Rows are points. To make a cloud, some directions were put in groups of two or more. Within a group, all points are equally far from the middle, so they leave a hole (a ring in 2 directions, a hollow ball in 3). The other directions are filled evenly. Then the cloud was stretched, turned, moved and blurred a little. Count the holes, and give their numbers of directions, smallest first.
(in the rows, 128 means zero)

Cloud, 21 rows:
[[175 144  51]
 [ 93  98 179]
 [ 89 115  65]
 [170 103  98]
 [153 108  79]
 [ 58 172 123]
 [134 110  72]
 [154 116 167]
 [181 143  52]
 [144  87 128]
 [123  97 168]
 [160  94 133]
 [137 156  49]
 [129 179 157]
 [138  86 111]
 [127 136  56]
 [ 83  88 181]
 [ 92  72 110]
 [ 86 116  66]
 [153 214  88]
 [147  91 142]]
Holes: 1 (2)

Cloud:
[[ 71 176 151 139]
 [135 118 179 152]
 [212 109 103 107]
 [ 79 152  85  93]
 [162 190 121 103]
 [107 125 179 157]
 [133 130 179 161]
 [128 185 158 162]
 [ 67 116 144 169]
 [118 169 173 165]
 [ 65 161 155 157]
 [162 135  37 109]
 [151  79  54 132]
 [120 173 138  82]
 [117 180  64 186]
 [150 155  37 118]
 [ 58 170 110 126]
 [ 56 166  76 156]
 [128 128 128  58]
 [ 79 182 146 122]
 [104 151 121  70]
 [181  92  54 126]
 [156 154 140 190]
 [134 177 139  80]
 [111  70  93 113]
 [204 139 102  84]
 [ 96 139 104  74]
 [113  75  93  97]]
Holes: 2 (2, 2)

Cloud:
[[106 137 174 100 144 102]
 [202 169 146 171  99  65]
 [150 115 135 195  82 103]
 [188 145 126 187 101  77]
 [148 123 176  77  88 111]
 [223 156 107 129 114 131]
 [187 177 131 192 125 108]
 [118 131 135  83 136 158]
 [185 177 180 173 125 112]
 [118 183 197 123 102 150]
 [173 135 106  79  90  99]
 [158 119 158 186 207 122]
 [130 115 127  67 154  96]
 [135 205 123 143 156  80]
 [231 154 147 102  96 149]
 [177 200 134 168 144  84]
 [186 153 129 165  75  69]
 [220 136 100 116 139  96]
 [206 134  80 161 131 105]
 [152 200 129 169 135 122]
 [174 179 184 125 180  74]
 [205 120  87 165 139 160]
 [120 105 158 165  98 107]
 [114 153 114 149  87  99]
 [166 181 174 163 150 105]
 [194 149 117 193  74 116]
 [198 142 181 149 142  65]
 [214 186 131  86 142 125]
 [187 120  79 155 102 112]
 [189 111 177 176 129 135]
 [201 126 179  88 113  70]
 [ 91 124 169 153 141 176]
 [103 138 179 125 103 130]
 [177 175 143 183 160  80]
 [183 122 169 165 168 139]
 [145 128 190  96  80 102]
 [203 127 118 107  69 141]
 [211 137 106  95 117  82]
 [144 151  98 131  73  93]
 [188 104 162 159 174  74]
 [219 168 113 147  49 132]
 [212 161 102 141  73  99]
 [ 92 111 113 188 125 108]
 [219 156 168  86 168  71]
 [155 159  93 148 152 195]
 [194 187 104 137 125 160]]
Holes: 2 (2, 2)

Cloud:
[[ 97  66 180 162 149 125  51 100]
 [171 122  56 147 133 135 184  92]
 [196  88 102 145 111 108 174 102]
 [ 73  91 145  72 201 119 106  79]
 [124  61  84 108  59  92 112  98]
 [ 86 112  78 152 157 120 149 175]
 [101  81 186 144  87 157  64  69]
 [128 182 102 151 103 152 144 181]
 [ 99  84 224 145  94 143  57  90]
 [141  44 126 127 127 128  30 101]
 [ 94 145 184 144 181 167  93 169]
 [118 122  85 185 108 123 153 141]
 [128  67  86  95 125 108  34 145]
 [119  89  92 138 216 136 124 191]
 [117  47 142 136  69  73 107 174]
 [118  72 147 132 140  95  99 206]
 [182 111  91  93 135 110  62 174]
 [117 165 197 165  75 183 134 144]
 [149 111 103  75 155  82 103  62]
 [ 61  51 111 129 124  89 175 104]
 [128 140 176 205  93 176 139  97]
 [108  50 199 131 149 126 135  96]
 [175 154 171 140 131 153  59 177]
 [ 86 129 142 145  82 145 168 187]
 [156  79 178  77 133 115  47  80]
 [131 150  87  94 210 147 149 171]
 [100  25 157 160 110 121 157 151]
 [177  95 173  83  95 148  93 154]
 [134  83  88 121 220 124 121  89]
 [ 67  37 106 109 198 125 110  93]
 [ 99  35  93  89 195 124  96 156]
 [145 117 166 138 124 172 188  88]
 [ 79  84  99 143 116 127 191 172]
 [156  78  90 152 216 129 138 180]
 [126  65 146  68 113 179  88 151]
 [117  77  51 114 178  99 173 136]
 [ 73 159 186 155 118 180 164 143]
 [183 112  49  90 138 102 137 166]
 [ 63 122 172 127  94 159 168 168]
 [137 135 110  84 154  98 170  79]
 [160  57  61  65 114  70  97 140]
 [102 101 158  77 189 161 103 142]
 [128  59 122 143  41 131 119 105]
 [ 95  78 152 185 100 180 135 184]
 [104 135  84  89 166 138 182 168]
 [ 98 153 156 131 188 140  92 177]
 [135  77 160 206 163 132 111 151]
 [156 125 147 123  47 108 122 182]
 [137  77 204 162  74 124  82  92]
 [ 89 163 120 109 168 141 192 152]
 [120 152 171 151 125  79 148 122]
 [195  66 107 132 170 109 110 110]
 [204 136 171 110 109 140  94 151]
 [ 84 130 151 199 190 177 138 104]
 [131 155  75 108 158 169 199 169]
 [106  71 134 179 204 133 102 139]
 [142  59  52  90 184 101 110 120]
 [153  67  87 115 119  70  56 134]
 [103 164 153 141  94 119 135  94]
 [147 160 102  78 175 116 149 101]
 [ 75 109 112 140 101 154 115 171]
 [ 89  66 139 161 141 166 187  96]
 [192 120 105 131 140 136  60 189]
 [118 128 137 171  66 177 144 186]
 [130  68  61  88 192 133 110 152]
 [109 108 139 122  66  92 135 188]
 [138  71  96 100 118  82  41 162]
 [ 83  82 107  95 174 129 145  58]
 [185  34 104 107 120 101 115 145]
 [ 81 123 161 153 108  95 165  93]
 [140  15 112  92  98  92 154 147]
 [ 86 137 181 116 155 136  53 137]
 [111  97  97 158 166  88 197 117]
 [ 97  74 206  94 107 111 163 110]
 [ 87  57 146 126 149  44 118 102]
 [171 144 174 122  73 172 144 112]
 [ 96  99 127  66 134 136 123  50]
 [136  43 188 146  81 118  51  90]
 [ 65  99 127 173 175 160 162  97]
 [139 142 128  93 150 122  65  75]
 [158  79 180 153 114 108  52  96]
 [138  45 157 144 155 105 154 111]
 [116 124 221 147 131 143  65 137]
 [ 75 137 168 128 201 129  99 117]
 [124 110 187  97 130 113  21  99]
 [179 124 149 116 125 110 179  97]
 [172  51 142 157  74 143  81 141]
 [ 95 141 140  95 136 119 200 129]]
Holes: 3 (2, 2, 3)

Cloud, 98 rows:
[[113 123 184 101 108 168  90 161  95]
 [133 102 107 181 108 117 121  73 169]
 [ 80 152  91 120  58  83 205 119 186]
 [196 120 172 164 123 182  69 165 167]
 [ 95 182 159 122  91 134 141 143 202]
 [106 138  69 137  76  91 125  84 204]
 [155 129 125 101 127 112 138 222 127]
 [ 73  68 157 215  72  92 156 128 139]
 [ 65 161 119 112 121 117 185 142 205]
 [ 96 116 124 157  94 172  82 112 112]
 [167 145 164 105 125 138  70 175 151]
 [143 136 182  84 159  93 149 186 132]
 [130 142 178 149 119 231 123 168 153]
 [188 135 162 129 166  49  91 120 163]
 [151 135 129 112  90 108 142 129 219]
 [ 79 156 167 189 117  53 153 163 210]
 [138  81 114 124 189 102 113  84  85]
 [ 94 124 160  42  87 139 101 130 151]
 [178 129 152  74 107 143  79 146 139]
 [159 105 128  59 124 135 171 168 145]
 [ 93  96 149 172 108 169 135  85 103]
 [102 107 197 142 147 176  71 174 132]
 [180  96 197 152  90 128 114 173 169]
 [148 146 199 111  37 118 121 137 155]
 [139  86  99 110  37  89 103 162 103]
 [103 112 171  53  72 106 215 134 129]
 [117 126  83 215  66 122  54 175 195]
 [199 131 173 132 120 172 113 157 178]
 [100 140  67 165  62 112 123 155 114]
 [100 118 123 162 124  78  79 126  90]
 [105 194 126 117 148 124 133  93 103]
 [136 105  91  93 118  83 204  74  93]
 [121 150 189 176 122 138 151  83 175]
 [115 200 128  86  82 113 159 138 153]
 [154  76  75 123  73 174 152 132 130]
 [108 129 168 155 143  77 196 113  81]
 [100 115 207 171  97 176 201 213 161]
 [103 133 213 131 135 156 141 192 164]
 [ 67 109 132 171  97 100 188 184  75]
 [102 151 120 160  44 128 113 187 101]
 [123  95  85  98  93 167 136 178 176]
 [171  98 163 130  95 181  95 144 165]
 [162 106 132  67  80 104 130 146 168]
 [122 160  55 141  88 103 163 114 224]
 [136  79  19 124  58 118 127 166 165]
 [139 129 145  90 107 201  84 120 213]
 [ 65 161 143  97  86 201  85 153 225]
 [151  99 120 143  60 124  74 175 170]
 [221 142 171 105 155  83  82  89 137]
 [178  64 221 113 183 140  58 150 152]
 [ 36 146 111 157 123 125 123 100 187]
 [144 132 125 100 132  85 149 122 184]
 [142 137  40 106 125 127 142  88 237]
 [147  69 159 216 152 154  91 144 148]
 [180 148 157 132 178 107 110 106 173]
 [193 154  67 172 174 131  91 102 125]
 [ 72 110 170  94  68 134  89 169 174]
 [144  49 103  90  90 154 191 156 112]
 [134  63 168 117 140 114  95 164  79]
 [ 99 146 174  83  79 122  59 169 142]
 [155 138 138  90 193 180 114 136 212]
 [ 90 133 108 148 139  99 105 139  76]
 [ 83  71 115 131 116  71  78 156  98]
 [155 147  46  66 155 166 113  84 234]
 [116 117 130  42 145  63 154 109 127]
 [111 184 132 100 199  98 104 131 147]
 [ 97  86 121  17 124 120 125 167 124]
 [139 124 228  85 174 181 117 157  87]
 [162 139  87 146  93  75  97  81 102]
 [115 101  99 131  94 120 153 187  97]
 [197 148  96  85 133 145 160  63 155]
 [ 75  89 143 123  90 173 122 178 188]
 [125  62 145 141  81 110 185 159  67]
 [132  90 159  81 182 130 152 100 191]
 [223 163 125 110 222 128 106  84 128]
 [ 93 124 154  52 141 145 146  86 164]
 [133 103  32 141  48 159 146 158 165]
 [136  97  98 104 150 125 183  59  94]
 [174 111 156  98 183 196 108 120 220]
 [137 121 147 202 145  54 108 122 141]
 [ 81 148 134 162 122  87  96 102 195]
 [116  73 101 159 130  99  80 158 132]
 [205 110 147 125  83 150  92 149 106]
 [138 134 147 117 115 143  96 145 238]
 [104  73 202 102 104 133 101 159 155]
 [138 147 220  66 156 138 102 111 113]
 [ 72 106 165  35 107 177 174 149 117]
 [144 123 131 121 108 110 157  52  94]
 [127  75 143 143  50 157 103 148 168]
 [195 137 149 122 128 182 124 166 179]
 [103 166 168 130 136  79  79 107 166]
 [ 72 154 139 233 102 113 120 154 141]
 [149  94 172 168 215 115  82  71 187]
 [109  89 153  46 140 155 104 155 107]
 [139 177  96 119 140 108 109  83  99]
 [164 100 162 188 153  73 120 103 216]
 [130 142 241  88 177 159 122 132 119]
 [106 142 176 125 129 193 109 184 128]]
Holes: 1 (2)

Cloud, 100 rows:
[[ 92  97 138 108  71 177 116 161 160]
 [155 155  92  63 144 110  78 157 155]
 [ 99 175  66  90  64  63 136 144  61]
 [146  67 163  99 108  75 130 165  67]
 [162 159  85  64 123  94 104 158  63]
 [151 197 123  91 139 101 104 188  63]
 [102 184  61 130 130  33 153  86 123]
 [166  96  51 115 141  64 170 118 177]
 [ 86 130  55 143 129  80  59 138 142]
 [115  90 139 102 131 111  86 157  34]
 [ 56 110  80  91  93  87 148 139 155]
 [ 59  75 141 129 110 111  91 113 109]
 [ 77 136 179  74  93 164  39 118  96]
 [153 217  47 141 125 119 156 139  95]
 [ 83  94  85 108 116 108  62  52 119]
 [ 81 114 110 109 146  66 131 160 142]
 [177  95 192 112  90 124 159 115 119]
 [148 156 142 111 134 139  87  89 218]
 [113 190  79 148 126 153 121 171 115]
 [134 104 117 124 159  98  91 151  45]
 [ 93 201 179  64  97 116 110 153  45]
 [109 136 130 133 186 114  68  56 118]
 [216 103 110 136 106 117 111 165 126]
 [ 93 119  99 159 165  53 137 150 167]
 [ 92 130  73 123 170  93  75 162  97]
 [105 212 143 139 169 108 105 147  80]
 [ 85 172 125 101  70 179  80 162 134]
 [158 113  98 123 178 131  70  78 200]
 [124 174 158  97 120 156 213 121  85]
 [ 94 135  26 122 145 117 111 127  65]
 [150 178 184 112 127 130 201 142 100]
 [100  58  84 149 152  49  95  88 160]
 [167  97 109 129 132 103  37 183 163]
 [133 135 143  91 125 138 182 193  97]
 [ 98 138 112 163 157  82 176 156  97]
 [109  92 128  86 115 158  40 158  98]
 [ 99 210  77 112 133 133  94  79 168]
 [124 195 172 103 119 170 127 161 160]
 [145 145   9 104  90  74  99 143 124]
 [137 118 171  92  77 190  74 163 104]
 [111  79  81 149 185  71  65  91 125]
 [133 137 205 150  88  71 121 152 113]
 [ 98 141 184  43  87  99 139  97  97]
 [207 145 100 153  84  97 102 164 140]
 [133 107 120  53  49 127  53 138  89]
 [169  95 187  83  88 169  93 168 133]
 [102 197 128 128 118 160 113  73  67]
 [146 109  52 132 112  42 187 127 148]
 [102 108  54 128 118 169 131 146 142]
 [116 103 129  94  89 146  47 180  86]
 [ 59 147 159  58 109 148 152  85 161]
 [129 119 117 116  72  59 158 175 145]
 [170 221 142 112 100 115 102 163 137]
 [133 157 122 131 217 101  64 130 123]
 [119  99 124 103  82  68 149 185  60]
 [155  93 137  94 161  91 124 105 207]
 [140 101  72 201 169  45 115 112  98]
 [148 107  49  98 110  40  71 148 113]
 [110 172 173  82 134 109 140 137  22]
 [104 190  99  92  93 111  87 200  89]
 [139  81 109  81 139 116 113 165 188]
 [126 104 134 125  51  93 175 140  86]
 [115 123 139 119 185 103  41  83 140]
 [186 161 138 140 170 158 132  94 126]
 [ 91 153  86  69 142  58 111  93 112]
 [183  66 200 115 105  99 123 161 146]
 [ 96 157 102 164  99 105 207  94 109]
 [132 184  98 109 133 171 135  53 136]
 [ 55  86 102 144 101 113 140  75 115]
 [110 171 120 109  65 181 126 193 107]
 [ 97  99  88 145  94 144 187 127 115]
 [121  82 167 112 175  65  56 116 137]
 [192  98 120 162 124 141 127 151 132]
 [118 147  26 131 102 152 178 131 122]
 [107 215  93 170 164  94 134 121  75]
 [108 185  43  88 149  70 100  98 125]
 [ 48 141 117  90  91 152  58  62 116]
 [123 106  68 196 156  46 159 113 108]
 [151  93 159 163 189 107 158  64 148]
 [144 123  98 179  96  51 180  97 130]
 [132  98 226  56  85 130 136 132 108]
 [119  91  39  61  83 120  62 110 133]
 [162 134 112  51 130 112  63 157 127]
 [ 95  97  68 116 126 151  69  88  98]
 [157 167  22 114 117  53 116 149  93]
 [125  71  40  97 112 128 159  93 157]
 [141 154  62 180 122  65  93  63 136]
 [146 143 175  56 122 123  62 155  67]
 [128 105 126 112 101  69 164 189  69]
 [150  65 101 101 137  49 131 136 182]
 [107  97  40 107 118  98 198 103 123]
 [133 144  48 106 172 139 154  90 165]
 [ 85 166 194  84  96 135 152 138 153]
 [ 86  97  75 173 123  62 130  68 147]
 [107 104 208 135 171 110  97  97 102]
 [140  93  69 153 166 100  38 111 173]
 [148 132  77 169 139 135 102 178 138]
 [148 170  92 130 110 100  79  58 154]
 [141 144 134 162 117 101 103  84  70]
 [198 141  79 125 154 118 161 166 114]]
Holes: 3 (2, 3, 3)

Cloud (89 x 9):
[[ 88 111 143 126  78 179  78 193 124]
 [125  81 154 107 123 142 169  49 160]
 [183 154 158 142 104  87 153 161 142]
 [103 195 130 134 202 170 166 111  82]
 [ 85 176 152 186 120 199 150 127 109]
 [169 112 143 201 137  68 164 102 138]
 [ 64 191 120  32 163 179 131 122 139]
 [129  37 127 168 134 163  94 134 106]
 [201 139 137 173 114 161 177 127 146]
 [111  87 170 168 117 143 108  84  56]
 [138  90 173  84  61 110 120 195 114]
 [152  95 150 130 156  70 209 102 129]
 [127 127 106 149 142 209  60 114 146]
 [166 112 171  98 141 114 197 174 200]
 [162 131 177 128 229 150 120  78 110]
 [ 53 148 118 153 150  84 141 132 100]
 [ 66 131 139 110 161 105 185 181 108]
 [172  82 135 124 150  45 123 107  63]
 [ 62 119  79  67 126 122 106 156 157]
 [ 46 117 102 140 129 110 140  97 143]
 [ 86 152 111 182  94 135 137  87 107]
 [149 110 145 124 109 130 115  35 100]
 [111  88  94 152 164 162  57  83 186]
 [124 154 146 134 142 172 192 148 233]
 [168 117 137 205 116 147 128  62 106]
 [105 126 162 160 137 136 113  88  29]
 [145  95 179  63 173 146 113  94 123]
 [158 149 127  95 138  59 157  84  82]
 [ 75 156 158  92 126  81  73 150  52]
 [154  59 109  78  91 133 157 137 199]
 [169  88 223 167 142  93 108 193 124]
 [100 177 154  64 189 172 174 191 142]
 [ 94  73 115 123 110 144 123 193 110]
 [ 96 131 185 145 249 170 102 127 158]
 [ 71 136  69  68 139 124 131  76 149]
 [135 143  92  62  83 154 121  80  74]
 [ 69 108 114 161 144  85 154 163 150]
 [ 83 151 178 174 153 116 150 205 134]
 [111 137 185 103 122 120 171 107  45]
 [179 185 160 122  91 163 147 148 136]
 [128 168 122  85  87 115  88 158 110]
 [117 148 125 170 159 117 163  52 155]
 [ 75 178 148 130 152 223 130  98  97]
 [ 93 155  85 121 163  90 101 164  99]
 [ 60 119  76  70 137  95 157 121 150]
 [120 144 110  69  98 223 104 137 113]
 [ 88  68 126 145 161 111 179 116 151]
 [ 94 103 139  72 135 167 111 160 215]
 [159  94 121 146  73 118 166 151  67]
 [ 95  70 125 134  55 101 111 123 173]
 [161 194 163  83 154 146 154 124  62]
 [ 64  82  98 116 126 140  97 167 104]
 [ 89 155 188 173 108 136 195 165 148]
 [130 168 202 124  98 147 168  92  79]
 [117 115 200  94 210 116 115 147 176]
 [186 173 161 141  80 168 175 167 115]
 [127 117 148  96 194 133 128  46 159]
 [145 188 165 183 177 118 121  88  92]
 [159 149 110  96 163  74 193  91 117]
 [161 145 195 170  96 123 201 117 157]
 [ 75 193 175 140 174 107  90 124  63]
 [149  93 121  86 128 130 158  38 100]
 [ 49 185 175 131 166 173 137 123 126]
 [ 98 214 175 123 131 130 179 120 146]
 [176  79 165 154 154 167  56  71 125]
 [ 57 129 103 131 207 101 122 100 124]
 [142 169 123 170 133 128 154 162  69]
 [ 98 148 130 134 153 220  68 146 161]
 [158 198 177 136 109 195 156 160 105]
 [144 136 185 154 174 147 169 174  74]
 [133 140 136 172 194 206 130 147 182]
 [116  92 112 165  62  86  96  91  90]
 [142 147 138  78 130 113 121  83  36]
 [ 48 120 140  95 193  69  98 118 123]
 [112 204 168 101 158 185 143 191 101]
 [ 81 150 106 184 149 193 108  92 119]
 [138  67 197 113 160  89  88 200 165]
 [127  86 191 165 195 157 113 195 183]
 [135  46 150  97 144 162  57 119 116]
 [121  70 179 135  68 162 110 187 145]
 [153 100 141 185 218 154 158 119 135]
 [ 88  53 135  90 167  61  90  96 135]
 [136 121 168  66 169 101 135 154 194]
 [105 174 181 133 154 209  95 183 122]
 [140 122 126  49  80  56 167 135 147]
 [151 158 159  93 172 155 189 177  82]
 [113  78 148 103 196 183  59 107 174]
 [126 108 183  53 130 171 110 152 100]
 [164  85 166 137 110 189  91  89 112]]
Holes: 2 (4, 4)

Cloud:
[[ 57  75 102 132 123  78 125 180 106]
 [153  80  96 189 155 157 134  60 152]
 [ 95 102 177 135 136 176  84 142 174]
 [ 90 119 117 183  96 114 122 189  56]
 [ 55  99 100 133 106  99 101  99 146]
 [ 73  93 113 135 106 110 131 199  68]
 [168 109 185 176 185 130 143 180  85]
 [154 123  74 125  79 113  67 151  85]
 [210 127 198 124 131 158 137  81  70]
 [ 71 150  95  93 170 123 142 114 149]
 [107 109 170 162 179 164 153  72  93]
 [115  97 117 130 182 110 188  95  40]
 [137 123  94 127 123 168 173  50  72]
 [167  60 122 117 124 198  89 163 124]
 [176 163 196 147 120 144 173 171 117]
 [106 101 159 189 172 142 112  48  81]
 [151 133 122 195  75 133 144 150 200]
 [217 139 116 146 124 154 141  30 104]
 [104  76 126 172 104  73 129  65  69]
 [160  98  57 138  46 155 115 125 182]
 [138  26 102 128 154 153 108 122 130]
 [149  53  63 120 106 125  86  67 107]
 [192 165  93 120 128 122 152 135 144]
 [124 123 229 173 133 159 112 131  87]
 [130  64  56 132  68 166 100  97 126]
 [ 89 107 165 115  90 110 155  67  98]
 [ 84  92 158 161  64 149  98  99 116]
 [160  80 183 105 117 182  82 158 133]
 [110 212 130 151 153 149 152 107 140]
 [ 62  79 132 137 159 131  65  84 129]
 [131 177 153 167 172  63 130 103  98]
 [203 131 190 158  84 112 138  64 111]
 [149  91 169 183 177 147  34 119 143]
 [171 134 180 122 131 129 216 120 154]
 [152 161 153 173 134 151 105  27 168]
 [109 143 136 154 191 175 167 101 100]
 [152 161 112 169 144  66 109  92 137]
 [147  64 173 105 113 135 100 153 120]
 [193 200 104 136 105 152 114 117 163]
 [190  94 122 134 101 163 175  80  78]
 [136  99  96 162 143 142 138  32  64]
 [ 88  95 165 165 191 128 166  93  76]
 [101 111 196 147 129 158 176 122 100]
 [176 133 121 195 147 149  96 145  44]
 [129  88 117 173 209 175 104  76 139]
 [154 162 212 167 151 153  97 117 167]
 [191 140 114 174 162 187  70  65 139]
 [194 193 106 161 122 186 108  69 137]
 [161 136 180 162 198 125 116 174 113]
 [104  69 155 132 138 192  86 145  69]
 [166 170 161 210  93 114 101 139 114]
 [142 163 176 103 163 142 199  50 112]
 [158 114 131 176 107  90 149  36 108]
 [176  93  95 164 143  82  59  77 133]
 [178 170 232 138 126 175 154 143 112]
 [150 147 168 127 116 123 227 133 132]
 [205 146 195 132 175 155 136  81  99]
 [189 136  83 130  74 168  81 162 152]
 [105 116  51  85  93 121 150 132 109]
 [116 208 195 135 110 115 132  89  89]
 [ 49 134 130  79 157 111 117  99  99]
 [143  92  95 128 150 159  20  80  59]
 [ 72 121 138 193 102 115 104  67  90]
 [ 38 116 163 128 157 132 129 125  61]
 [111 149 167 119 163 135  80  83 164]
 [111  69 166 109 117 118 117 178  97]
 [ 94 128 119 130 125 187 166 113  73]
 [193  95  65 100 149 147 109 104 117]
 [150  58  91 116 179 135 148 156 125]
 [ 76 116  56 130  87 173 105 142 113]
 [165 124 136 120  58 110  91 133 167]
 [139  95  94  81  96 175 155  68  80]
 [181  70 107 158 136 195  39 146 128]
 [133 155  75 166 125 150  49  87 158]
 [165  74 100 176  70 156  91 139  57]
 [165 121 203  85  91 135 125  82  79]
 [156 105  79  79  70 177 150  75  90]
 [183 152 108 137 190 180 101  88 121]
 [118  46 130 186  93 155  44 128  81]
 [214 160  88 120 129 178 101 101 147]
 [155  89  66 174 108 139  39 179 113]
 [147 164 115 192 108 183 148 155 136]
 [182 121 102 111  87 163  67  86  55]
 [154 122 204 117  38 135 105 129 113]
 [ 87 168 146 160 145  54 117  86  46]
 [207 129 118 191 115 204  68 117 163]
 [148 201 123 130 150  99 167  98 126]
 [158 133 201 177 123 156  96 147 189]
 [152 140 183  66 126 160 121  70  60]
 [136 157 150 128  86  84 129 150  51]
 [190  61  85 148 124 179  69 160 125]
 [106  88 151 222 157 110 127  93 132]
 [163  89 162 147 108 111  57 145 147]
 [133 128 218 188 167 119 117 162  76]
 [100  62 157 138 170 134  82 200 111]]
Holes: 3 (2, 3, 3)
